Each row is a point. Any point is a mix of the corners, with weights that add up to 1. It lies inside the corners' shape when no weight is negative. Say inside or outside, and name the corners with a negative weight.
In the rows, zero is written as 128.

Corners:
(1): [ 68  78 183]
(2): [139 112 124]
(3): [160 171 100]
(4): [126 140  90]
Points:
[106 123 137] => outside (2)
[ 92  89 151] => outside (3)
[149 149  88] => outside (1)
[101  95 148] => outside (3)
[ 84  93 162] => inside
[131 142 102] => inside

Corners:
(1): [170 111 164  74 167  90  81 164  98 150 195 171]
(2): [179 130 180 120 171 108 100 148 144 119 137 151]
(3): [167  92  96 101 166 137 138 116  85 124 137  95]
(4): [ 65 162  97 177  80 150 137 144 177  92  69 175]
(5): [136 143 134 132 142 114 159 134 130 112  82 167]
(6): [116  69  94 122  89 121 146 112 148  81  89 103]
(7): [ 57 156 138 168  60 115 141 116 187 142 158  72]
(8): [109  85 119 169  99 129 144  90 123 163 194 145]
(9): [152 135 109 165 125  72 138  92 130  72  85 137]
(10): [102 108 164 124 108 113 155 156 117  65 112  52]
(11): [130 156 130 102  77 122 136 113 101  81 160 154]
(12): [127 150 174  89 179 100 118 106 109 100 172 180]
(13): [109 114 202 153  86  60  95 106  85 117 140  85]
Points:
[167 117 178  83 142  78 110 137  90  85 138 139] => outside (3, 4, 7, 8)
[112 137 141 136 114 106 132 120 118 115 146 135] => outside (2, 6)
[134 138 145 131 146 104 124 138 127 101 105 128] => outside (6, 8, 11)
[ 93 145 120 155  99 128 133 132 151  99 100 151] => inside
[109 135 134 140 106 116 133 124 140 103 124 144] => outside (3)
